Each row of a before or after table is a point. One or more steps were done to the points. Then noise was added and the rows were shuffled. The steps act on how far a point lies along the listed directions, d1 being the first. What was done? A step turns or swaps two directions, mirrors them in a line or flattens them onto one, adds a multiple of one to another, or multiplies one. Angles are multiples of 10 degrees, from the lower direction toward the higher: turns from -170 to 170, lines from 10 to 170 but not 90. Use the fewest steps. Two steps may share a direction if one is a turn and the other turns, adds or multiplies; they go together, in the order done. Otherwise the lowest direction goes first.
In the rows, zero is written as 128.

Directions:
(1): [130 130  53]
(2): [ 93 194 128]
(3): [ 62  93 125]
Before (14 x 3):
[[108 114 146]
 [ 92  91 136]
 [121 134  53]
 [125 117 143]
 [119 130 138]
 [124 134 134]
 [113 116 144]
 [129 127 108]
 [117 119 130]
 [130 113 144]
 [131 110 143]
 [ 95 101 131]
 [121 114 146]
 [130 118 140]]
After (14 x 3):
[[119 106 156]
 [122 131 138]
 [130 126  97]
 [138 114 155]
 [121 111 154]
 [130 117 152]
 [119 125 145]
 [137 122 147]
 [115  90 135]
 [137 117 155]
 [129 112 157]
 [114  79 142]
 [126 113 131]
 [121 127   7]]
Steps: multiply d1 by 1.6; turn d2 and d3 by 30 degrees

Directions:
(1): [ 92 159  77  80 144  54  91 100]
(2): [188 163 151 137 204 123  75 160]
Before (14 x 8):
[[141 114 130 175  95 157 144 156]
 [191 119 216 179 187 151 123 175]
 [186 154 130 131 198  97  76 142]
 [ 78 134  58  69  89  70 117  83]
 [113 147 133 161 112 117 132 125]
 [178 118 161 177 139 188 114 122]
 [172  82 198 180 126 213 124 159]
 [124 135 119 120 166  97 126 157]
 [118 176 104  98 118  40  92 132]
 [125 101 122 132 118 139 124 118]
 [149 197 116  83 230  65  23 125]
 [ 43  71 100  95   7 126 196  83]
 [127 129 133 153 117 169 153 163]
 [ 66 112  99 100  83 119 132 107]]
After (14 x 8):
[[173  94 220 189 144 175 159 169]
 [134 135 128 128 167 109 126 166]
 [ 73 128  89  89 105  99 109 108]
 [ 32 101  71  64  36  69 156  71]
 [138  65 185 176  83 215 154 140]
 [124 109 119 166  80 149 152 146]
 [195 187 159 116 245 113  28 153]
 [104 157  58  66 133  58  83  92]
 [161 102 154 178 107 195 134 112]
 [145 183 120 112 145  53  76 151]
 [204 143 154 155 188 132  96 155]
 [123 104 120 128 119 133 123 116]
 [112 124 125 146 105 161 160 152]
 [111 147 133 159 113 116 129 121]]
Steps: turn d1 and d2 by 30 degrees

Directions:
(1): [174 136  73 167 130 204 116  49 170 127  89 107]
(2): [ 78 127 141  66  71 103  48  90 188 118 107 125]
Before (9 x 12):
[[103 127 115  57  80 125  71  95 182 148  92  85]
 [ 92 127 172 102 167  87 185 181  89 145 157 149]
 [171 109  80 120 124 154  85  98 166 137 119 137]
 [168 127 101 151 124 151 158 140 116 151 123 133]
 [130 140 125 116 132 174  93  80 204 125  96 125]
 [164  99 129 186 212 153 249 204  41 143 172 110]
 [141 138 174 103 139  66 169 221  76 120 177 141]
 [145 134 118 131 100 136  76  74 167 103 114 107]
 [ 91 126 156 120 113 141  97 108 175 122 141  96]]
After (9 x 12):
[[200 143 130 161 172 131 207 195  73 122 165 129]
 [ 80  86 191 102 166  62 200 247  52 137 189 126]
 [135 132 124 122  91 129  70  80 167 102 114 111]
 [112 137 140  94 118 150  79  91 208 126 103 129]
 [141 107 107  88 106 117  68 112 168 134 125 145]
 [150 136  76 109 113 180  99  68 175 156  82  74]
 [139 131 136 152 192 138 217 157  83 148 144 140]
 [118 123 138 102  96  97 126 168 122 149 138 141]
 [121 133 135 154 128 174 111  93 174 127 135  84]]
Steps: mirror d1 and d2 in the line at 50 degrees

Directions:
(1): [149  68 122  15 114 156  91 145 128 168 126  46 104 170  51 106 100 134
 117 127]
(2): [125 132 126 208  63 130  99 122  94 151 176 141  92 155  59 140  65  45
 185 157]
(3): [ 31  65 188 144 178 110  83 179 106  85 160 122 125 195 182 107  90 135
 123 143]
(4): [105 191 137 116 149 221  91 170 124 152 131 195  84 117 107  95 115 216
 192 120]
Before (8 x 20):
[[149 142 119  85 120 166 120 132 133 141 125 117 126 133 121 117 129 147
  134 129]
 [140  57 147 104 103 136  93 149  99 161 148  64 101 179  35 104  38  91
  137 157]
 [ 93 160 165 200 117 128  81 174 101 134 138 195  96 143 117 152  63 131
  171 142]
 [174 162  80  99 119 109 188  95 158 139 118 131 159  99 109 132 159 143
  108 111]
 [151 105 135 177  75  68 120 114 107 124 116 104 124 148  96 180 106  64
  108 129]
 [ 96 139 131 127 104 179  68 163 140 146 143 137 100 171  82  99 120 139
  158 143]
 [142 136 127  85 152 165 137 117 155 133  94 120 154  94 153 125 143 180
  134 104]
 [127  94 145   7 168 128 145 128 167 141  99  89 140 115 168 104 169 212
   80  91]]
After (8 x 20):
[[149 107 119  89 144 133 153  99 161 128  91  97 173  95 167 143 152 158
  110 107]
 [130  97 154 146 116 139 108 151  94 149 151 114  98 160  65 109  51 103
  153 153]
 [108 104 156 193  99  67 107 143 107 119 136 130 130 164 125 176  72  62
  120 147]
 [134 167 138 164  91 159  82 149 101 148 117 167  75 140  70 144  96 155
  166 117]
 [149 129 121 106 113 130 136 115 139 129 118 106 146 134 137 138 140 116
  109 135]
 [124 106 149  38 171 119 153 119 169 131 104 106 142 101 182 108 176 203
   86  94]
 [170 175  79  94 128 132 174 104 157 144 118 142 142  93 103 120 154 172
  125 102]
 [110  99 128 148  93  94 108 124 138 114 139  91 146 172 113 132 134  64
  103 154]]
Steps: multiply d1 by 0.4; multiply d4 by -1

Directions:
(1): [ 43 199 130  89 194 107  97 199 140 176 147  93 105 127 193  96 131 193
 159 119 151 107 129 175 196 149 117 139 101 182 140 180 165 116 144 183
  64 114 100 149  28  52 148 154  59 173 127  93]
(2): [ 84 149 142  98 118  38  85 158 113 189 139 107 103 119  79 121 136 173
 159 141  80 184 109 107 137 126 203 161 169 187 204  49 101 109 154 163
 103  87  78  60 127 233  68 154 202  92 137 139]
(3): [164  81 156 113 166 144 128 121 180 190 115 198  91 147 130 118 103  93
 166 213 113 208  55 139 147 153 146  50  66 177 162 191  57 158 169 145
 119  91 157 177 124  97 154  68 172  65  57 107]
(4): [114 135 180 117 112  64 120 157 113 131 159  48 101 180  68 105 143 114
 187  90 230 169  77 121 167 139 151 103 179  88 101 175 107 138 162  68
 181 117  61 111 215  99 167  51  50 106 163 137]
Before (13 x 48):
[[146 122 127 143  61 118 143 126  88  61 158  73 151 146  86 157 164 108
  105  64 183 108 148 108 101 122 115 144 185  81  74 121 145 124 123  84
  183 158 116  87 217 142 142 107  74 116 170 138]
 [160 118 103 145 110 164 141 105 117 117 111 159 153 112 132 141 128 103
   95 146  88 104 145 140  93 113 120 141 145 147 151  97 129 134 111 132
  158 172 168 122 114 143 111 161 173 144 128 134]
 [ 68 166 107 109 173  94 106 148 122 153 139 121 142  90 151 134 136 180
  116 133  50 110 172 155 114 119 146 176 127 189 143  69 155 103 117 163
   79 129 120 114  38 154  92 199 171 171 130 118]
 [ 98 154 126 110 159 121 120 146 134 126 142 122 103 135 138 128 131 147
  153 114 168 113 121 143 177 128 107 126 116 121  95 159 148 115 127 118
  115 136 118 152 101 100 130 112  78 140 143 126]
 [152 107  96 178  93 141 163  85 106  78 107 139 143  91 114 162 142 132
   78 107  88  90 192  92  70 110 116 192 141  93 121  41 165 114  99 127
  139 165 162 109 122 187  89 179 191 133 171 130]
 [100 127 119 126  99  79  99 139 120 113 121  96 154 129  86 119 152 170
  126 107  98 128 136  90 120 113 166 167 193 124 149  59 123 114 118 140
  123 131 113  67 138 229  78 168 161 126 185 168]
 [137 101 114 126  93  93 106 133 126 171  90 136  99  88  94 139 117 143
  132 177  51 187 100  96 102 114 182 153 127 163 186  49 100 131 145 156
  105 111 106  86 120 238  56 144 249  84 141 137]
 [112 113 201 122 140  76 115 176 129 161 130 106 111 146 100 102 127 100
  179 152 159 197  79 136 158 178 137 100 138 154 115 188  84 134 177 127
  144 106  95 137 165 113 161  52 119  80 135 112]
 [ 70 145 116 103 124 106 115 138 118 137 120 131 119 108 141 140 121 171
   95 102  84  72 176 150 121 115 144 188 118 160 158  67 165  86 124 182
   54 132 111  99  37 176  90 211 192 158 124 140]
 [ 79 152 159  71 156  59 113 160 140 190 160 114  91 137 107 105 116 160
  164 149 126 181  98 113 173 132 187 117 149 158 168 137 130 126 153 157
  112  97  93 122 112 156 126 122 144  82 117 145]
 [ 90 151 136 119 136 102 136 176 124  98 164  71 120 143 116 125 144 148
  135  86 204 105 116 140 163 147 115 152 140  86  77 149 175 106 112 106
  161 149  89 135 132  73 153 111  26 182 182 126]
 [137 122 105 142 119 102 115 121 122 168 111 145 129 113 105 149 146 148
  128 179  52 161 125 107 104 136 154 144 135 161 177  73 109 103 132 144
  106 129 159 116 121 183  84 160 195 118 127 121]
 [ 71 151 179  83 145  31  65 190 146 213 133  72  73 154 102 106 118 183
  187 137 168 179  75 124 190 157 201 142 126 190 151 134 105 132 178 162
  119  85  52  99 133 145 134  96 100 109 153 107]]
After (13 x 48):
[[ 72 149 119 103 140 132 126 138 127 134 119 142 113 120 176 136 113 162
   98 103 110  55 174 166 129 122 123 170  94 156 145 114 170  88 116 184
   50 142 122 131  14 126 118 197 155 179 113 127]
 [ 71 170 152  66 179  89 116 170 146 174 162 105  94 141 142 102 117 164
  163 132 157 152 108 135 189 141 154 109 134 149 136 180 158 128 144 159
   99 115 104 149  90  92 150 129  89 111 118 131]
 [128 128 140 135  61  87 134 134  91  89 158  72 137 147  64 153 160 119
  122  83 170 147 122  99 102 120 146 139 192 107 100  99 128 120 133  95
  178 137  96  69 222 174 130 104 102  95 163 142]
 [ 73 163 107 111 192 135 127 145 136 141 136 132 150  95 184 132 128 172
  105 136  71  88 179 173 119 123 118 160  99 177 114 113 167 117 114 163
   77 142 142 150  17  90 118 185 131 193 125 104]
 [125 111 131 137 120 129 152 147 136  81 147 103 132 137 107 141 134 123
  121 101 185 105 116 128 135 145 107 144 133  70  73 142 164 111 104  93
  180 158 124 147 147  81 156 100  56 165 177 133]
 [122 127 111 156 109 104 144 109 112 113 120 120 124  97 101 149 139 145
  105 119  83 118 168  97  96 117 142 190 149 126 155  42 152 113 122 142
  124 141 133  90 106 194  79 173 195 112 164 118]
 [ 99 144 110 128 141  91 103 153 118 186 119 119 120 119 126 131 144 176
  144 175  70 156 123 121 131 141 153 154 140 174 175 107 123  93 142 156
   91 121 139 121  99 145 102 160 157 134 133 103]
 [112 126 198 125 138  85 121 183 122 147 129  99 117 145 112 100 130 104
  169 137 166 176  92 139 161 175 125 106 139 142 102 195 100 132 167 125
  142 117  88 137 160  93 166  62  97  97 142 109]
 [ 58 159 124 102 137  62  88 177 135 139 135  73 137 143 115  99 147 198
  154  99 125 128 119 115 164 128 161 152 176 151 154 101 127 111 138 159
  100 119 104  78  96 180 104 154 111 140 182 147]
 [118 137 120 123 148 148 136 120 135  99 133 141 118 132 141 138 132 124
  132 121 161 103 126 132 159 124  84 121 111 108  84 158 147 120 118 105
  132 148 142 164 116 106 136 105  84 136 131 130]
 [149 128 114 140 110 144 128 115 118 131 115 155 145 113 123 138 135 117
  102 149  84 125 133 138 104 112 135 139 148 163 159  88 123 128 119 138
  152 162 154 107 114 163 105 155 171 136 127 135]
 [ 65 156 129  93 135  67  88 193 130 201 105  85  80  93 123 106 122 185
  164 158  94 179  88 125 161 130 170 163 124 190 180 100 125 126 159 180
   74  98  67 103  67 172  82 147 182 113 150 117]
 [ 69 160 173  86 168  73  75 195 157 187 134  65  81 151 154  97 112 175
  184 118 204 132  93 147 198 158 154 132 104 171 105 192 137 138 166 156
  124 106  67 140 107  63 174  92  32 142 154  94]]
Steps: turn d1 and d2 by -50 degrees; add 0.3 times d2 to d4; multiply d3 by 0.7
